Each row of a before or after table is a point. The points were changed in one or more steps. Then noise was added and the rows were shuffled. The steps act on columns, c1 being the first. Write out the steps. A step turns or swaps two columns, mirrors them in a line or flattens them onto one, adds a multiple of one to another, or multiplies or shifts one. Angles are multiples of 10 degrees, from the lower column toward the higher: turns from -170 to 170, lines from 10 to 170 but not 90. Use the fewest steps. Two steps may share a column if one is a turn and the other turns, adds or multiplies; they go together, in the order done. Otherwise the lowest column goes first.

Before (12 x 2):
[[-0.24 -0.81]
 [ 0.37 -0.74]
 [ 0.10  0.49]
 [ 0.05 -0.07]
 [ 0.09 -0.64]
 [ 0.52 -0.76]
 [ 0.34  0.01]
 [-0.24  0.61]
 [-0.32  0.45]
 [ 0.30  0.37]
 [-0.01 -0.17]
 [-0.02  0.09]]
After (12 x 2):
[[-0.29  0.51]
 [ 0.12 -0.76]
 [-0.07 -0.01]
 [-0.39 -0.19]
 [-0.42  0.07]
 [-0.72  0.46]
 [-0.08  0.37]
 [-0.33 -0.62]
 [-0.64  0.60]
 [-0.34 -0.07]
 [-0.65 -0.80]
 [-0.03 -0.74]]
Steps: shift c1 by -0.40

Before (13 x 4):
[[ 0.18 -0.24 -0.47 -0.18]
 [ 0.05 -0.52  0.22  0.05]
 [ 0.17 -0.76 -0.05 -0.10]
 [-0.31  0.00 -0.12  0.08]
 [-0.74  0.07  0.02  0.45]
 [-0.47 -0.40  1.14 -0.02]
 [ 0.26 -0.12 -0.66  0.37]
 [-0.08 -0.55  0.16  0.15]
 [ 0.49  0.04 -0.60  0.79]
 [-0.35  0.02 -1.04  0.13]
 [-0.01 -0.16 -0.47 -0.22]
 [-0.29 -0.76  0.38  0.36]
 [ 0.66 -0.61  0.34 -0.58]]
After (13 x 4):
[[-0.28  0.04 -0.04  0.13]
 [-0.39 -0.79  0.29  0.15]
 [ 0.18  0.25 -0.07 -0.03]
 [-0.33  0.34 -0.16  0.14]
 [ 0.78 -0.65  0.25 -0.27]
 [ 0.11  0.13 -0.07 -0.11]
 [-0.81  0.08 -0.03  0.28]
 [-0.16 -0.52  0.20  0.08]
 [ 0.24 -0.05  0.01 -0.07]
 [ 0.08 -0.56  0.13  0.04]
 [-0.43 -0.73  0.26  0.13]
 [ 0.03  0.03  0.05 -0.05]
 [ 0.21 -0.66  0.26 -0.12]]
Steps: flatten c1 and c4 onto the line at 160 degrees; flatten c2 and c3 onto the line at 160 degrees

Before (13 x 9):
[[ 0.14  0.10 -0.06 -0.36  0.26  0.50  0.02  0.31 -0.58]
 [ 0.05  0.06  0.03  0.20  0.61 -0.39  0.17  0.41 -0.46]
 [-0.26 -0.06 -0.29 -0.38  0.07  0.05 -0.16  0.04  0.23]
 [ 0.21  0.21  0.16  0.19 -0.23 -0.41  0.01  0.24 -0.25]
 [ 0.43  0.19 -0.04  1.64  0.02 -0.15 -0.01  0.14 -0.41]
 [ 0.01 -0.12  0.03 -0.42 -0.11  0.47  0.07  0.15  0.19]
 [ 0.12 -0.15  0.60 -0.41 -0.10 -0.11  0.16 -0.01  0.67]
 [ 0.30 -1.17 -0.21 -0.29  0.23 -0.31 -0.05  0.19 -0.51]
 [-0.45  0.23  0.38  0.22 -0.17 -0.01  0.08  0.47  0.67]
 [ 0.27  0.30  0.01 -0.19 -0.26 -0.38 -0.97  0.33  0.11]
 [-1.25 -0.01 -0.15 -0.33 -0.10 -0.02 -0.23 -0.94 -0.46]
 [ 0.37  0.05 -0.15 -0.41  0.74 -0.31 -0.26  0.05 -0.12]
 [ 0.25 -0.08  0.52  1.08 -0.21 -0.36 -1.41  0.17 -0.35]]
After (13 x 9):
[[-1.25  0.62  0.04 -0.37 -0.08  0.02 -0.49  0.29 -0.23]
 [-0.45 -0.37  0.20  0.38 -0.16  0.01  0.49  0.00  0.48]
 [ 0.00 -0.06  0.83 -0.01 -0.13  0.48  0.16 -0.22  0.14]
 [ 0.19 -0.12 -0.57  0.88 -0.20 -0.41 -1.32 -0.12  0.59]
 [ 0.31 -0.33 -0.41 -0.46 -0.27 -0.37 -0.64  0.20  0.69]
 [ 0.05 -0.24 -0.60 -0.13  0.54 -0.40 -0.15 -0.06 -0.47]
 [ 0.10  0.01  0.61 -0.14 -0.07 -0.13  0.54 -0.17  0.40]
 [ 0.20 -0.25 -0.41 -0.06 -0.23 -0.41 -0.16  0.10 -0.23]
 [ 0.36 -0.08 -0.37 -0.68  0.68 -0.32 -0.27  0.03  0.09]
 [ 0.32  0.16 -0.44 -0.60  0.22 -0.31 -0.33 -1.16 -0.41]
 [ 0.13 -0.21  0.74  0.00  0.25  0.54 -0.40 -0.07 -0.45]
 [-0.23 -0.02  0.02 -0.44  0.08  0.06  0.00 -0.08  0.35]
 [ 0.42 -0.11 -1.02  1.29  0.07 -0.16 -0.30  0.15 -0.30]]
Steps: turn c2 and c8 by 110 degrees; multiply c2 by 0.7; add 1.5 times c6 to c3; turn c3 and c4 by 30 degrees; turn c7 and c9 by -40 degrees

Before (8 x 12):
[[-0.16  0.64  0.24  0.05  0.33 -0.10 -0.20  0.37  0.51 -0.57 -0.75 -0.06]
 [-0.44 -0.66  0.69 -0.44 -0.60  0.07 -0.68  0.86 -0.14 -0.26 -0.22  0.46]
 [ 0.05 -0.29  0.27 -0.31 -0.61  0.03  0.04 -0.39 -0.58  0.43  0.50 -0.57]
 [ 0.63 -1.00  0.10 -0.36 -0.30 -0.20  0.14 -0.29 -0.23  0.34  0.37 -0.44]
 [-0.14  0.34  0.28  0.42  0.22 -0.22 -0.74 -0.28  0.13 -0.34 -0.48  0.07]
 [ 0.78 -0.19 -0.19  0.06 -0.57 -0.17 -0.22  0.05 -0.15  0.39  0.27 -0.29]
 [ 0.03 -0.29  0.04  0.24 -0.11  0.36 -0.79  0.57  0.59 -0.54  0.76  0.29]
 [-0.59  0.33 -0.10  0.89  0.06  0.18 -0.10 -0.17  0.41 -0.20 -0.51  0.26]]
After (8 x 12):
[[-0.27 -0.24  0.01  0.36 -0.63 -0.11  0.67  0.47 -0.28  0.53  0.53 -0.25]
 [ 0.07  0.94  0.69 -0.42  0.38 -0.54 -0.08  1.11 -0.23  0.52  0.18 -0.49]
 [-0.22  0.28 -0.35 -0.04  0.40 -0.43  0.04  0.09  0.17 -0.87 -0.29  0.08]
 [-0.37  0.74  0.27  0.58  0.67  0.41  0.25  0.73 -0.26  0.30 -0.34  0.08]
 [-0.16  0.54 -0.42 -0.40  0.25 -0.20 -0.91 -0.38 -0.05 -0.61 -0.37 -0.21]
 [ 0.33  0.19 -0.39 -0.65  0.72 -0.24 -0.27 -0.52  0.27 -0.28 -0.41 -0.44]
 [-0.21  0.34  0.08  0.41 -0.52 -0.08  0.75 -0.39  0.13  0.36  0.21 -0.25]
 [ 0.21 -0.12  0.23  0.95 -0.13 -0.14  0.26 -0.29  0.21  0.60  0.52  0.17]]
Steps: turn c1 and c10 by -130 degrees; turn c2 and c7 by 130 degrees; turn c3 and c12 by -70 degrees; mirror c4 and c9 in the line at 20 degrees; turn c6 and c11 by 140 degrees; turn c5 and c6 by 130 degrees; multiply c8 by 1.3

Before (9 x 20):
[[ 0.22  0.61  0.49 -0.30 -0.44  0.98 -0.66 -0.20 -0.33  0.26 -0.32 -0.28
   0.17  0.38 -0.08  0.92 -0.10 -0.53  0.31  0.19]
 [-0.74  0.11 -0.28 -0.07 -0.42  0.15 -0.21 -0.16 -0.62  0.02 -0.05 -0.14
  -0.38  0.07  0.39  0.86 -0.40  0.86  0.18 -0.06]
 [-1.04  0.52 -0.45  0.14  0.42  0.15 -0.41 -0.63  0.43 -0.40  0.52 -0.89
   0.41 -0.02  0.62 -0.12  0.19 -0.04 -0.31  0.21]
 [-0.03 -0.34 -0.69  0.27  0.07  0.01  0.05 -0.01 -0.11  0.14  0.14  0.44
  -0.28 -0.66  0.57  0.43 -0.11 -0.11 -0.76 -0.91]
 [ 0.21  0.03 -0.07  0.12  0.38  0.46 -0.38 -0.10  0.24 -0.28 -0.07 -0.01
  -0.60 -0.10 -0.49  0.12  0.02 -0.07  0.04  0.25]
 [ 0.16 -0.48 -0.58 -0.18 -0.11  0.35  0.47  0.79 -0.61  0.37 -0.51  0.32
  -0.26 -0.30 -0.15 -0.45  0.71  0.75 -0.09 -0.18]
 [-0.05 -0.22  0.07  0.35 -0.14  0.16 -0.67  0.18  0.18 -0.29  0.40  0.34
   0.07  0.18 -0.79  0.35  1.04 -0.09 -0.23  0.44]
 [-0.22 -0.42  0.48  0.21 -0.99  0.19  0.64 -0.47  0.30 -0.29 -0.05 -0.43
   0.24 -0.08 -0.83 -0.32  0.73  0.10  0.30  0.10]
 [-0.09  0.26 -0.73 -0.93  0.09  0.24  0.19 -0.45 -0.56  0.38  0.05 -0.78
   0.17  0.45  0.13  0.49  0.36  0.82  0.32  0.05]]
After (9 x 20):
[[-0.51  0.04  0.10  0.39 -0.14  0.13 -0.81  0.46  0.35 -0.22  0.24  0.25
   0.03  0.04 -0.87  0.23  1.06 -0.04  0.28  0.48]
 [-0.05 -0.40 -0.42  0.18  0.48  0.18 -0.47 -1.59  0.58 -0.51 -0.28 -0.89
   0.49 -0.02  0.64  1.12  0.20  0.06 -0.41  0.21]
 [-0.10 -0.34  0.56 -0.02 -0.42  0.90 -0.65 -0.48 -0.40  0.26  1.04 -0.27
   0.14  0.39 -0.09 -0.18 -0.15  0.52 -0.54  0.29]
 [ 0.16  0.63  0.53  0.19 -0.99  0.25  0.63 -1.09  0.06 -0.34 -0.28 -0.38
   0.32 -0.10 -0.86  0.10  0.74 -0.27  0.01  0.13]
 [-0.02  0.06 -0.10  0.14  0.37  0.42 -0.44 -0.21  0.29 -0.29  0.12  0.01
  -0.60 -0.02 -0.51 -0.19 -0.01  0.00 -0.10  0.26]
 [-0.21 -0.35 -0.63  0.36 -0.01  0.04  0.09 -0.07  0.27  0.10  0.38  0.46
  -0.26 -0.64  0.56  0.17 -0.10  0.17  0.76 -0.99]
 [ 0.50  0.02 -0.48 -0.44 -0.12  0.41  0.48  2.02 -0.57  0.44 -0.24  0.39
  -0.23 -0.35 -0.15 -0.32  0.81 -0.66  0.59 -0.16]
 [-0.13 -0.18 -0.78 -1.09  0.08  0.22  0.17 -1.11 -0.65  0.33  0.43 -0.69
   0.17  0.31  0.18  0.20  0.36 -0.48 -0.20  0.02]
 [ 0.00 -0.16 -0.26 -0.44 -0.44  0.26 -0.15 -0.35 -0.61  0.02  0.87 -0.13
  -0.44 -0.02  0.44  0.74 -0.37 -0.72  0.03 -0.14]]
Steps: turn c11 and c16 by -110 degrees; turn c1 and c16 by -110 degrees; turn c9 and c19 by 30 degrees; turn c2 and c19 by -130 degrees; mirror c4 and c18 in the line at 170 degrees; multiply c8 by 2.5

Before (13 x 32):
[[ 0.28  0.41  0.37 -0.91  0.28 -0.05  0.23  0.34  0.36  0.47 -0.35 -0.09
   0.07  0.13 -0.35  0.27 -0.49  0.22 -0.08 -0.61 -0.51  0.02  0.43 -0.45
  -0.36 -0.30 -0.25  0.27 -1.20 -0.49 -0.37  0.01]
 [ 0.05 -0.15 -0.46 -0.14  0.09 -0.23  0.45 -0.02 -0.03  0.52 -0.34  0.03
   0.55  0.25  0.48 -0.08 -0.23  0.11 -0.38 -0.76  0.25  0.06  0.66  0.63
   0.14 -0.58  0.29 -0.84 -0.75  0.32  0.13 -0.05]
 [-0.31 -0.31 -0.08  0.07  0.55  0.25 -0.19 -0.82 -0.05 -0.25  0.26 -0.64
  -1.01  0.21 -0.16  0.12 -0.46 -0.30  0.29  0.12  0.19  0.63  0.18  0.37
   0.18  0.45 -1.04  0.44 -0.18 -0.27 -0.20 -0.66]
 [-0.29 -0.01  0.10  0.14  0.40  0.45 -0.25 -0.53 -0.28 -0.22 -0.35 -0.63
  -1.19 -0.57 -0.48  1.02 -0.42 -0.13  0.08  0.16 -0.65  0.64 -0.28  0.66
   0.52  0.28 -0.43  0.33  0.05 -0.16  0.06 -0.13]
 [-1.15 -0.20 -0.09  0.25  0.01  0.35 -0.07 -0.66 -0.30 -0.35  0.00 -0.53
  -0.65 -0.25  0.12  0.47 -0.55 -0.69  0.42 -0.09 -0.25  0.55 -0.14  0.03
   0.07  0.61 -0.30  0.93  0.18 -0.38  0.19 -0.03]
 [-0.54 -0.36  0.48 -0.09  0.72  0.58 -0.53 -0.37  0.26 -0.24 -0.43  0.30
  -0.71 -0.27 -0.11  0.52 -0.57  0.14  0.94 -0.01 -0.51  0.73 -0.29  0.22
  -0.42  0.15 -0.58  0.41  0.10  0.00  0.04 -0.69]
 [-0.23 -0.23  0.64 -0.17 -0.04 -0.41 -0.30 -0.34 -0.05 -0.48  0.02  0.20
  -0.75  0.08 -0.37 -0.31  0.43 -0.58  0.94 -0.02  0.30  0.34  0.28  0.01
   0.73  0.22  0.36  0.28  0.05  0.00  0.21 -0.53]
 [-0.21 -0.87 -0.27  0.35 -0.39 -0.59  0.55 -0.08  0.62 -0.01  0.16  0.50
  -0.34  0.40 -0.29 -0.25  0.15  0.38 -0.08 -0.77  0.03  0.30  0.09  1.00
   0.08 -0.19  0.02 -0.35 -0.54  0.45  0.35  0.52]
 [ 0.15  0.20 -0.39  0.25 -0.22 -0.04  0.27  0.15  0.46  0.30  0.10  0.56
  -0.66  0.85  0.00 -0.20 -0.05  0.17 -0.46 -0.36  0.20 -0.06  0.11  0.44
  -0.51 -0.71  0.57 -0.58 -0.55  0.58  0.57  0.34]
 [ 0.11 -0.27 -0.70  0.10  0.41  0.02  0.55  0.49  0.96  0.12 -0.23  0.10
   0.03  0.33  0.03 -0.32 -0.05  0.07 -0.51 -0.82  0.13 -0.63  0.54  0.88
   0.09 -0.90  0.39 -0.16 -0.80 -0.10  0.64  0.19]
 [ 0.11 -0.74 -0.39  0.39  0.20  0.43 -0.26 -0.88 -0.36 -0.67  0.57 -0.42
  -0.36 -0.35 -0.26  0.45 -0.76  0.04  0.11  0.46 -0.22  0.73 -0.13  0.61
   0.21  0.37 -0.10  0.98  0.13  0.27  0.40 -0.24]
 [-0.25 -0.33 -0.29  0.51 -0.59 -0.10  0.48  0.61  0.72  0.19  0.34  0.22
  -0.09  0.11 -0.02 -0.20 -0.02  0.05 -0.11  0.16  0.45  0.33  0.14  0.62
   0.33 -1.01  0.20 -0.36 -0.57  0.24  0.11  0.03]
 [ 0.31  0.42  0.14 -0.97  0.16  0.34  0.66  0.30  0.10 -0.19 -0.70  0.37
   0.06  0.25  0.37  0.74  0.26  0.41  0.07 -0.45 -0.08 -0.36  0.38 -0.34
  -0.22 -0.28 -0.90  0.03 -1.06 -0.33  0.11 -0.24]]
After (13 x 32):
[[-0.22 -0.80 -0.12  0.42  0.75 -0.38  0.49 -0.46  1.17  0.02  0.13  0.37
  -0.38  0.41 -0.29  0.42  0.19  0.36 -0.09 -0.82  0.15 -0.04  0.10  0.91
   0.02 -0.19  0.05 -0.29 -0.62  0.44  0.31  0.53]
 [-0.34 -0.31  0.10  0.11  0.34 -0.53 -0.25  0.64 -0.38 -0.25  0.24 -0.64
  -1.04  0.17 -0.18  0.03 -0.44 -0.27  0.33  0.14  0.18 -0.04  0.17  0.37
   0.15  0.44 -0.96  0.40 -0.15 -0.32 -0.18 -0.76]
 [ 0.09 -0.82  0.61  0.40 -0.41 -0.60 -0.29  0.81 -0.53 -0.68  0.59 -0.36
  -0.31 -0.41 -0.26  0.05 -0.79  0.01  0.09  0.49 -0.21  0.06 -0.09  0.66
   0.17  0.40 -0.07  1.03  0.08  0.23  0.43 -0.25]
 [-0.23 -0.35 -0.04  0.40  0.69  0.51  0.47 -0.37  1.40  0.22  0.31  0.17
  -0.11  0.16 -0.05  0.29  0.01  0.11 -0.11  0.16  0.44  0.04  0.12  0.61
   0.38 -1.03  0.25 -0.46 -0.53  0.23  0.12  0.06]
 [ 0.38  0.35  0.44 -0.96  0.18  0.44  0.75  0.17  0.05 -0.17 -0.70  0.31
   0.05  0.21  0.33 -0.50  0.28  0.37  0.08 -0.48 -0.08  0.01  0.47 -0.38
  -0.23 -0.28 -0.92  0.12 -0.97 -0.32  0.12 -0.22]
 [ 0.31  0.38  0.04 -0.88  0.78  0.21  0.25 -0.26  0.27  0.44 -0.33 -0.12
   0.14  0.15 -0.37 -0.48 -0.43  0.28 -0.17 -0.59 -0.46  0.06  0.42 -0.47
  -0.33 -0.25 -0.23  0.24 -1.11 -0.48 -0.40 -0.02]
 [ 0.17  0.24  0.01  0.23  0.58  0.11  0.33 -0.11  0.76  0.30  0.05  0.55
  -0.59  0.89 -0.04  0.38 -0.01  0.18 -0.49 -0.40  0.22  0.02  0.03  0.43
  -0.50 -0.65  0.53 -0.48 -0.52  0.61  0.63  0.33]
 [-0.27  0.01  0.82  0.16 -0.15 -0.29 -0.29  0.66 -0.67 -0.22 -0.32 -0.73
  -1.22 -0.56 -0.42 -0.55 -0.44 -0.14  0.11  0.22 -0.64 -0.09 -0.29  0.63
   0.58  0.26 -0.45  0.31  0.02 -0.18  0.03 -0.07]
 [-0.54 -0.39  0.19  0.03  0.93  0.01 -0.57  0.67 -0.22 -0.33 -0.39  0.34
  -0.70 -0.26 -0.10 -0.66 -0.59  0.17  0.95  0.02 -0.42 -0.05 -0.26  0.25
  -0.38  0.14 -0.62  0.44  0.10  0.04  0.10 -0.69]
 [ 0.03 -0.13  0.11 -0.13  0.07 -0.12  0.48 -0.24 -0.18  0.46 -0.36 -0.01
   0.54  0.30  0.50  0.37 -0.21  0.15 -0.41 -0.75  0.26 -0.01  0.65  0.67
   0.05 -0.61  0.20 -0.74 -0.77  0.29  0.16 -0.01]
 [-0.24 -0.16 -0.60 -0.06 -0.04 -0.48 -0.36 -0.10 -0.09 -0.50  0.05  0.16
  -0.81  0.10 -0.40 -0.45  0.44 -0.58  0.97  0.02  0.25 -0.01  0.21  0.01
   0.73  0.18  0.35  0.26 -0.01  0.02  0.20 -0.53]
 [-1.08 -0.17  0.48  0.25 -0.46 -0.34 -0.07  0.61 -0.38 -0.37 -0.04 -0.62
  -0.63 -0.23  0.06 -0.16 -0.56 -0.70  0.38 -0.13 -0.30 -0.01 -0.10 -0.01
   0.01  0.66 -0.29  0.93  0.16 -0.41  0.18 -0.03]
 [ 0.09 -0.35  0.07  0.19  1.75  0.44  0.48 -0.23  0.89  0.05 -0.19  0.11
   0.04  0.33 -0.01  0.68 -0.11  0.16 -0.49 -0.84  0.16 -0.03  0.62  0.88
   0.11 -0.88  0.34 -0.19 -0.84 -0.09  0.65  0.22]]
Steps: turn c3 and c16 by -120 degrees; multiply c9 by 2; turn c5 and c9 by -50 degrees; mirror c6 and c8 in the line at 30 degrees; multiply c22 by 0
